Rows are points. Before rounding, the points of a table are all equally far from one centre. They may lie mostly on one side of it. Write the centre, to within rounding.

Points (10 x 3)
[[-36  15 -16]
 [ 37  13 -47]
 [ 39  -5 -49]
 [ 34 -31 -13]
 [  4  40 -24]
 [ 30  24 -46]
 [ 36  17  -6]
 [ 30  11 -57]
 [-17  -5 -65]
 [ 11 -35   3]]
Centre: [  3  -3 -26]

Points (16 x 9)
[[-12  -9   8  74 -67  14   0 -31   1]
 [  5 -12  20   0 -88  16   1 -20  16]
 [-22 -24  17  65  -9 -54   4  12  -6]
 [ 21 -52 -17  68 -37   5  -5 -20   5]
 [-34 -62  -8  32 -24 -26  15  13  45]
 [-51 -23   6  52 -49 -50 -25  14  29]
 [-11 -58  50  27 -42  -4   6  22  16]
 [ -7  -7  21  45  17  -7 -49  18  -3]
 [-21 -20   4  19 -47 -17 -54 -51  25]
 [ -3 -56  10  14 -27  18  36 -14  32]
 [ 11 -63  16  19 -20  -6 -10 -33  39]
 [-10   1  25  16 -65  48 -14  20  10]
 [-53  -8   6  30  13   1 -40 -21   2]
 [-17  21  31  35 -18 -20  38  -3 -18]
 [-13 -13  22  38 -11  25 -26   5 -46]
 [-21 -45  22  47 -48   1  35 -14  37]]
Centre: [-12 -13   0  23 -32  -8  -8   1   8]

Points (25 x 20)
[[-30  10 -10 -48 -23  18 -41   1  50 -44 -45 -19  21 -27  11  14  47  24
  -60 -40]
 [-58 -40 -25 -15  -3  22  19  -1  21   5  -5  13  11  -7  20  -5  -6   3
   -5 -18]
 [-50 -33  -2 -18  51   3  -6  28  17 -13 -32 -17 -47  46  25 -15  28  10
  -17 -58]
 [-24 -14  58   0   8  22   6   6  24 -52  -3  -1 -76 -14  26 -33  41  71
   -6  -5]
 [-14 -48 -18  14   9  -7 -11  38   5 -23 -39   7  -8 -25  48 -16   5 -19
  -50 -11]
 [-60 -45  -2 -37  23 -18  25  23  16 -16 -19 -24  -1  25  28 -35 -19  31
  -36 -42]
 [-30 -31  11 -40  40  19  21  -5 -15  12   2 -53  -9   5  29 -17  24  -6
  -44 -70]
 [-44  -1 -39 -43   0   1 -14  24   1 -56  -5 -22  15 -12  19  -2  15  56
  -13 -43]
 [-20 -48  19 -87  22  17 -21   0   8 -27  -9  -3 -49   0 -22  -4  56  32
   -6  14]
 [-10  22  27 -77  49   6  34  -4  19 -55  24   7  -5  11  16  -3  73   9
  -24 -74]
 [-15  22 -15 -28 -17 -16  28  26  29 -18 -37  -6 -14 -14  36  -9 -14  20
   18 -41]
 [ -5  -6 -24  -2 -49   9  31 -28 -18 -47   1 -23 -26  13  45  10   8  25
  -58 -63]
 [ 31  -9  23 -38  41  29  -4  29  51 -59  -5  27 -30   9   2 -43  24  73
  -31  15]
 [-50 -10  21 -25  21 -10  54 -26  22 -15  11   7 -59 -43  12 -30  59  30
  -35 -77]
 [  7 -36  -2 -57  -8  55  29  50  26 -35   1 -17  -4 -23  26   1  -8   8
  -48 -32]
 [-26  -7  22 -10  44  39 -24   3  32 -59  25 -26 -29 -16  16  -7  68  27
   12 -37]
 [-25  10  -7 -20  47  11  26  23  -1 -22  15  15 -19 -24  24 -67  13  63
  -20  10]
 [-42 -22 -10 -20  36  14 -13  21 -16 -19 -37   5  17 -25   2 -18  15  24
  -10 -47]
 [  2  -3 -25 -29  -3 -24 -41 -43 -29 -52 -12 -18 -18 -32  24   1  45  26
   -3 -26]
 [ 18 -17  -4 -43  29   4 -36  37  32 -48   5  15  35   2 -14 -54  59  17
  -53 -13]
 [ -8 -32 -27 -41  36  -1  13  33  22 -59  29  28  -9 -39   7  42  14  26
  -46 -36]
 [ -9  -9  26  -4 -51 -35  25   8   3   4  18 -15 -16  18  28  13  24 -32
  -23  -3]
 [-61 -44  22 -45  37 -19  25 -10  38   8 -15  -1 -67 -24  12 -33  39  28
  -32 -58]
 [-59 -48 -25 -37   4 -34 -32   3   3 -13  25   4 -16 -33  24 -37  44  39
  -57 -13]
 [-50  46  -2 -32   3 -19  -9  35  38 -29 -11 -11  -7 -17  -8 -53  65  21
  -84  -7]]
Centre: [ -3  -7   8 -28   8  -3  12  -8  26 -30  -4  -1 -24   2  17 -13  37  20
 -47 -18]

Points (28 x 24)
[[ 21  28 -29   3   6 -12 -13 -28 -37 -36 -41   2 -24  26  27 -13  13  28
  -24  -2  -5 -45   5   3]
 [ -9  13 -27 -25   5 -28 -29   1 -56 -20   3  -4 -53   4   2 -13  33   8
  -18  -9   6 -59 -13 -13]
 [-12  -5 -15 -10 -22 -24   4  -6 -33  -7   6  -4 -17  -4  24 -17  45  20
   18 -13   8 -87   2  29]
 [ -6  -8 -31  -5 -14  -4 -24 -34 -62  12 -21 -17   2  17   9  -5  24  39
   20   5  -8 -54 -33  23]
 [ 17 -16  -8 -23  14  21 -11 -41 -50 -24  -3  30 -23  -4   9  12  47  13
   -2  -8  34 -29   0  50]
 [ -1  13 -45  28  -3  -1 -28 -15 -29  -4 -22 -13 -17 -16  15 -14  19  36
    5 -22   9 -53 -20  14]
 [-23   1  -4 -11 -22  -8  12 -14 -65 -12 -14  -2 -26  19   1   2  18  24
   30  24  -5 -62 -44   5]
 [-15   1 -27 -21 -13   7  17 -18 -27  30  -8 -16 -17  33  29 -31  30  15
  -13   7   5 -38  -7   6]
 [ -5 -29 -19 -21   8 -45   8  -5 -71 -11 -30  29 -18  -4 -11  -1  14  -5
    5   4 -32 -67 -15  -8]
 [ -5  23 -47 -18  -2   4 -27 -29 -37   9  -9 -22  -7  13  13  -7  11  29
    9 -33  14 -40 -26  23]
 [ 11   9 -40 -10  -5 -15 -12 -13 -50 -13   7  15 -29  15  18  18  24  34
    7 -40  -7 -18 -11  11]
 [ -3 -18 -18   3 -13   1 -11 -26 -54  12 -46 -21 -27   3  20   8  39 -13
  -19 -16  -9 -19   4  27]
 [-40 -21 -29  11 -15  -5 -38 -34 -41  -6  13  25 -24  -4  15  17 -14 -15
   21 -26   5 -54 -12  10]
 [-10  35 -18 -18   6 -12 -25 -16 -59 -15   8  -1   7  16  22  -4  -8  35
   18 -30  -7 -54 -18  11]
 [ -5  -2  -2   6 -13  -1   6 -26 -44 -10   1   0 -41 -11  -6   9  -3   8
  -26 -32   0 -83 -30  -5]
 [-19   6 -56 -25   6  22  -9   2 -34 -17 -37  20 -69 -22   8  27   1  29
   -3  -9 -13 -47   0  17]
 [ -5 -32 -58   5 -13 -12   1   4 -47   1  -1 -10 -12  -7   5   6  15  23
   21 -27   1 -61 -17  25]
 [ -6   7 -11 -12  15  11 -34   1 -22 -16  19  31 -37  -5   5  31  -8  15
   21  -9  -4 -95   1 -11]
 [ -7   1 -28   4   8  12 -23 -35 -33  16  -7  13 -18   8  43  50  13  12
   -3 -41  14 -75  -8  23]
 [-25   8 -30 -20 -13  -7   5  -3 -60  10 -43 -16 -33 -27  27  -4  17   5
    3 -37 -14 -38 -28  -3]
 [-12  -1  18  22  -2   9 -20 -45 -40  10 -16  19 -25  -8  15  28 -15  26
   22 -17 -10 -47  14   2]
 [  6 -30 -30 -39  27 -21   2 -19 -19  -8  11 -12 -44 -15   2 -29   6 -12
    9 -11  -2 -74 -21  -6]
 [ -5 -14 -19   2   2  33  -7  14 -47 -14  12  30 -33  18  28   6  12  23
    4 -24 -34 -76 -38   9]
 [-24 -10 -15   5   0 -15   7 -18 -49  12  24  21 -22  26  -4  -7  34  11
    5   2 -29 -47 -19  40]
 [ -5   8 -14  10 -13  25  16 -16 -34 -20   5 -10 -16  31  20  19  26  22
  -30 -23  -1 -60 -13   5]
 [-21  -5 -16   8  -6  -6  -2  -3 -49 -16   5 -40 -37   0  -7  -4  17  -5
   15  -4   9 -57 -38   6]
 [-27 -25 -21  14 -15  16   8   6 -31 -16   9   8  -2   8  26 -17 -16   7
   -9  11  -5 -40 -34 -21]
 [-35 -27 -31  15 -13  23   0  15 -32 -22 -28  31 -22 -10   8 -12  34  -1
    3   5 -14 -46 -24 -19]]
Centre: [ -4  -3 -19 -17  13   9  -5 -15 -39  -6 -14  14 -18  -6  22   5   8  -2
   3   4  -3 -52  -7  13]

Points (27 x 24)
[[ -6  23 -40 -20   2 -16  -9  46   9   3  29  15 -36  13  28  31  -5 -16
    7 -11 -31  29 -19 -11]
 [ 20  26 -11 -21   8   1  13  53  14  -5   5  -1 -11  18  20  24  -2 -32
  -13 -20 -18  29 -11  17]
 [  3  26 -25 -20 -14 -10  -6  35   6  -2  21  -5 -37  -4  20  11   4 -14
   16  -9   8  12  53  -1]
 [ -6  25 -15  -2  10  11 -30  62  -1  -4  38  -6 -10   0  44  -8 -17  -9
    5 -25 -14   8   7 -10]
 [ -2  13  -5 -24  17 -12  11  48 -18 -26  19  29 -21  18  27  21 -12   5
   12 -31  -2  11  27 -37]
 [ 31   9 -14 -28  22   7  -4  51  -2   2  12  24 -44  33  34   7   8   4
    4 -28   2  28   8   1]
 [ -6  47   8 -26   2   5  -7  39  -9 -16  36  28 -12  16  25  17   4 -18
   -6 -17 -42   9   6  -6]
 [ 18  23 -22 -18  21 -39  23  48  16  -3  31 -20 -13   5  55  27 -10   6
    6 -32   1  23  20   4]
 [ -9   9 -32 -15  -6   5   5  71   7  -2  38 -24  -4  12  58  29   3  -4
   -4 -28 -25  21   2 -25]
 [ -1  38 -32 -21 -12   4   0  42   3  -3  48   5  -2 -17  48  51  -4 -12
   12 -29  10  17  19 -12]
 [-18  16   0 -16  32  -8  -9  40  21   8  48  -5 -16  13  15  23   9 -11
  -12  -5 -15 -10  11 -32]
 [  6  21 -17 -29  16 -10 -10  42 -16 -27  25  27  -7  14  44  37  30 -24
   20 -38 -17   8  23  -2]
 [ 10  43  -7 -20   6  -8  13  47  -6 -42  40   5 -23   5  38   0   1  -1
   10 -11  -3  48  -3  16]
 [  4  -1 -20 -27  14 -14  10  51  16   5  24  -3 -28 -14  46  -5  36  10
    5 -39  -8  -7  11   3]
 [-12  23  -7 -48  -1   1  14  44 -15  -8  18  18 -33  10  41   5  -3 -21
  -12 -13  -9   0  21  -8]
 [-10  43 -30 -16  16   4  -3  18   2  -4  55  32 -12   8  57  13   6  -1
  -10 -20 -13  15  23  13]
 [-13  37 -30 -22   7  -8   1  28  18  11  14  30 -26  -5  37   7   1 -13
   -3 -42 -17  12   2 -15]
 [-13  31 -21 -42  -1   7 -24  28  11   9   8  19 -23  21  36  -7   4 -18
    7 -14 -22  12 -23 -17]
 [ 10   3  -9 -15  -1 -23 -13  10 -19 -17  40   0  -5  16  95  45  21 -30
   -4 -18  10  39   8  -3]
 [-14  20 -13 -20  -2  -1  -3  68 -13  20  16   3 -19  -8  48   4   0 -10
   -5 -14 -20  18 -16 -16]
 [  2 -13 -32 -37  16  -3  -6  50  19 -28  38  -4 -15  -1  18  11  15 -18
   -6 -26   3  21   4  -2]
 [ 17   9 -30 -17  15   4  -3  51  13  -9  15  20  -5 -11  32  15  -5  12
   -2 -22 -39  16   6  10]
 [  7  26 -32 -19 -24 -11 -25  51   6  -9  36   7 -34   9  40  24  13 -20
  -19 -16 -13  16  24  -6]
 [ 33   3 -15 -29 -11 -22 -26  13 -15  17  13   9 -20   8  24   8 -18 -16
    5 -51 -24  12 -26  -8]
 [-14  38 -27 -27   0 -19  -6  34  16 -27  30   3 -18  23  26  28 -15 -11
    1 -35  14  -7  16 -23]
 [ 26  29  -3 -11  -1   2 -27  43 -18 -15  12   4 -39   3   3   1  -3   3
   -6 -29  -5  26  15   2]
 [-11  29  20 -30  -7 -16  -5  29  27 -19   9   6 -12  15  29  11 -13   2
   -2 -32  13  -1  14  13]]
Centre: [ 15   9  -7  -5  -5  -3   5   7  -6  -7  28  -8  -8  15  40  16  13   0
   9 -12  -3  10  -4 -14]
